Each row of a before or after table is a point. The points were changed in one or more steps. Then noise was added and the rows were shuffled. The steps act on columns, c1 being the first. Name the steps. A step turns or swaps two columns, mirrors them in a line or flattens them onto one, adds a multiple of one to another, or multiplies or shifts one. Angles are multiples of 10 degrees, from the lower column toward the higher: turns from -170 to 170, lines from 10 to 170 but not 90. Use the fewest steps. Two steps may share a column if one is a turn and the other turns, adds or multiplies; they go together, in the order done. Otherwise the lowest column goes first.
In the rows, 128 means zero.

Before, 12 rows:
[[ 97 103 160]
 [125  93 113]
 [155 197 196]
 [ 83 154 188]
 [196  91 158]
 [113  91 121]
 [140  80 125]
 [ 79 147 144]
 [ 78 187 131]
 [ 86 163  82]
 [145 102 123]
 [188 153 119]]
After (12 x 3):
[[136 102 144]
 [ 61 152  95]
 [102 146  83]
 [147 152 186]
 [110  91 202]
 [142  94 123]
 [134  91 112]
 [167 163  80]
 [ 91 103 103]
 [132  79 141]
 [ 66 197 167]
 [117 189  80]]
Steps: turn c1 and c3 by 80 degrees

Before, 8 rows:
[[185 101  69  79 189  93  95 163]
 [107 185 123  96 197 117 160 139]
 [150 193 133 161 115  96 122 105]
 [124 122 125  62  96  43 152 164]
 [133  81 144 117  95  79 115  96]
 [138 184  71 168 167  91 196  47]
 [117 107 171 157  85 128 154 155]
 [149 141 171  94  75 128 146 136]]
After:
[[138 182  89 169 164 164 177  45]
 [185 106  85  82 190 163  78 163]
 [150 189 131 158 109 154 103 104]
 [108 184 130  93 197 142 137 143]
 [131  80 139 115 100 180  95  91]
 [150 142 159  95  72 123 128 139]
 [126 124 123  59  95 209 134 164]
 [117 105 163 154  87 127 138 158]]
Steps: multiply c3 by 0.7; multiply c6 by -1; shift c7 by -20

Before:
[[129 118 195 186 126  84  81 165  77 121  50 121]
 [166  68  95 171 132  91 122 101 120  90  76  81]
 [115 106 125 177 137  99 100 133 187  83 112  86]
 [164 157 144 129  64 112 187 104 160 102 140 117]
 [ 91 156 107  94  90 131  79 166 183  91 129  75]
 [ 99  66 192 145 121 140  82  94 135 153  68 110]
 [128  74 158 140  33 114 159 125 145 144 148 121]
 [ 64 156 156  83 123  74 130 182 152  82 141 109]
 [104 175  92 114  79  61 124 100 187 179 104 166]
 [ 49 178 187 176 126 145 151 170  79 144  41 147]
 [153 127 170  90  82 114 141 201 139 172 146 192]]
After, 11 rows:
[[ 50 129 121 177 148  66 150 170  80 144  41 131]
 [103 129 188 115 173 177 123  99 188 179 105  88]
 [ 64 128 186  82 110 112 129 183 151  81 141 119]
 [128 127 149 140 137  99 158 125 147 144 147  33]
 [115 127 155 177  84 136 100 134 187  83 114 130]
 [ 98 128 128 147 111  63  84  95 136 152  70 120]
 [166 127 159 170  80 168 123 102 121  90  76 123]
 [153 128 149  89 199  89 140 201 137 173 145  94]
 [130 128 182 185 122  69  80 164  76 122  50 125]
 [164 128 147 128 129 115 190 104 161 103 138  63]
 [ 91 128 121  93  85 148  80 167 183  89 129  81]]
Steps: multiply c2 by 0; mirror c3 and c6 in the line at 140 degrees; mirror c5 and c12 in the line at 50 degrees

Before (8 x 20):
[[116 167 133  68 113 133 146 129 100  82  62 143  80 147 144 158  48 123
  116 119]
 [156 127 141 159 118 170 229  78 167 185 136 125  75 124 112 132 160 177
  100 174]
 [ 95 138  81  62  88 139  93 115  90  79 118 134 146 145 170 161 120 136
  109 112]
 [ 90 202 104  97 127 111 122 108  93  95 122 164  92 187 146 169  30 130
  162  78]
 [201  90 144 165 145 165 222  45 179 182 107 114  83 117 142 109 168 139
  139 149]
 [106 144 148 143  89 158 129 158 165 107 119 202 173 117 154 204 177 117
  103  60]
 [117 131 186 157  63 126 125 146 145 125 134 197 174 140 165 135 149  96
   96 115]
 [ 83 148 180 203 113 159 102 151 178 119 123 159 118 126 162 174 166  94
   90  96]]
After, 8 rows:
[[197  91 145 166 144 164 221  47 179 119 108 113  83 118 143 110 167 139
   70 143]
 [ 87 150 183 203 111 161 103 151 179  66 123 157 118 126 161 174 168  97
  174  95]
 [ 91 202 104  97 126 110 121 108  90 204 123 163  91 189 147 170  34 131
  123  80]
 [116 165 131  69 114 135 146 130 102 128  63 143  78 146 142 157  47 125
  180 120]
 [ 95 139  82  61  91 135  94 117  91 120 116 133 144 143 166 161 119 137
  190 110]
 [156 125 142 161 117 170 230  79 165  50 137 122  74 125 111 133 159 180
  106 173]
 [116 132 185 158  63 124 125 145 145  72 135 195 175 141 167 138 149  93
  160 116]
 [104 144 146 141  87 160 132 158 165  96 121 203 177 118 151 203 175 113
  172  62]]
Steps: multiply c19 by 2; turn c10 and c19 by -120 degrees

Before (11 x 48):
[[134 114 117 138 105 125 139 139 144 161 130 130 139 129 129 123 141 144
  183 134 156 113 134 120 128 163 129 127 129 126 127 116 120 137 113 130
  127 112 122 122 136 125 126 124 124 141 127 114]
 [124 127 133 124 135 135 131  73 140 127 115 130 133 133 141 114 128 118
  111 133 133 118 123 134 116 120 127 111 127 126 123 127 138 141 127 124
  122 139 133 130 131 137 135 137 123 127 134 128]
 [130 132 135 118 115 131 135 129 148 116 122 131 124 132 137 145 139 115
  115 136 116 119 121 123 119 122 124 126 138 119 132 122 141 143 119 117
  122 107 131 116 119 140 133 140 171 125 127 119]
 [130 130 131 138 107 150 139 141 127 127 118 130 115 132 134 115 145 113
  119 133 119 153 120 129 113 129 129 116 130 133 130 126 126 138 119 118
  123 107 127 126 140 135 130 136 125 142 136 137]
 [120 134 106 140 114 134 123 124 146 133 135 123 163 123 125 112 144 116
  142  80 119 130 119 128 123 149 123 115 108 123 106 113 126 127 117 121
  129 119 123 131 133 141 122 126 124 127 144 125]
 [121 135 107 133 167 126 138 143 140 117 139  93 127 130 132 137  94 125
  112 120 144 133 128 127 140 121 133 111 140 129 125 129 134 134 130 138
  135 124 128 125  92 124 133 109 127 124 106 132]
 [151 136 124 135 131 132 134 139 137 124 116 136 146 132 141 115 126 127
  125 135 118 125 130 128 109 120 133 118 134 134 134 126 142 139 120 118
  127 111 129 132 139 123 135  67 137 130 127 123]
 [125 122 125 135 112 136 127 136 145 118 125 120 117 135 121 150 139 139
  130 132 152 125 120 129 109 124 122 147 140 128 129 121 143  99 122 116
  140 107 144 129 125 120 130 140 120 133 124 130]
 [116 129 123 138 133 135 136 139 140 116 143 136 129 128 140 124 121 113
  121 106 123 133 125 134 116 119 125 131 137 133 134 126 133 119 117 123
  121 121 134 121 138 119 106 136 128 126 117 132]
 [129 120 132 128 106 128 117 142 121 121 123 131 115 125  87 116 120 121
  111 130 120 124 126 122 147 154 136 114 136 123 119 128 141 136 127 143
  138 130 132 100 140 140 135 139 170 126 144 139]
 [124 122 133 136 103 145 138 138 149 118 119 122 119 108 124 122 137 119
  113 129 120 131 155 120 126 126 137 117  96 121 130 108 118 125 106 130
  124 112 130 107 146 124 135 120 126 144 115 129]]
After (11 x 48):
[[128 120 132 128 106 128 118 148 122 121 122 131 114 126  87 116 119 122
  112 130 108 124 126 123 134 154 136 124 127 123 119 128 140 137 127 143
  137 130 132 100 140 141 119 141 171 126 144 139]
 [124 122 133 136 103 145 138 142 149 118 115 122 119 108 123 123 138 119
  113 129 125 131 155 120 121 126 137 123 117 121 130 108 118 125 106 130
  134 112 130 107 146 124 134  99 126 145 115 128]
 [151 136 124 135 132 131 135 143 137 124 134 136 146 133 141 115 126 127
  125 135 136 125 130 128 108 120 133 126 180 134 134 126 142 138 120 118
  135 111 129 132 139 122 130  93 137 130 127 123]
 [120 134 106 140 114 134 124 133 145 133 131 124 164 122 125 112 144 116
  142  80 126 130 119 129 119 149 123  96 115 123 106 113 126 127 118 121
  122 119 123 131 134 141 126 111 124 127 144 125]
 [129 132 135 118 115 131 135 130 148 116 122 131 125 132 137 145 139 115
  115 136 127 119 121 122 113 122 124 126 126 119 132 122 141 143 119 118
  132 106 130 116 119 140 135 143 171 125 128 119]
 [121 135 107 133 168 127 137 150 141 117 146  93 127 130 132 137  94 124
  111 119 129 133 128 127 148 121 133 119 145 129 126 129 134 134 130 138
  134 124 128 125  92 124 121 125 127 124 106 132]
 [124 128 133 123 136 135 131  96 141 127 113 130 133 134 141 114 128 118
  111 133 140 118 123 134 125 120 128   7 126 126 123 127 138 141 126 124
  134 139 133 130 130 137 134 133 123 127 134 128]
 [134 114 117 138 105 125 139 137 144 161 131 129 139 129 129 124 141 144
  183 134 145 113 134 120 149 163 129 144 131 126 127 116 120 137 113 130
  126 111 122 122 137 125 129 127 124 141 127 113]
 [116 129 123 138 133 135 136 134 140 116 142 136 129 128 140 123 122 113
  121 105 134 133 124 134 117 118 125 151 123 133 133 126 133 119 117 123
  105 121 134 121 138 119 130 141 128 126 118 132]
 [130 130 131 138 107 150 139 145 127 127 117 130 116 132 134 115 145 113
  119 132 134 153 119 129 112 129 129 126 126 133 130 126 126 138 119 118
  129 107 127 126 140 135 133 135 124 142 136 137]
 [125 122 125 135 112 135 127 122 145 118 124 119 117 135 120 150 139 139
  130 132 158 125 120 129 134 124 122 177 127 128 129 121 143  99 122 116
  131 107 144 129 125 120 117 145 120 133 125 130]]
Steps: turn c8 and c28 by 40 degrees; multiply c28 by 2.5; turn c29 and c44 by 50 degrees; turn c11 and c29 by -20 degrees; turn c21 and c25 by 50 degrees; turn c37 and c43 by -80 degrees
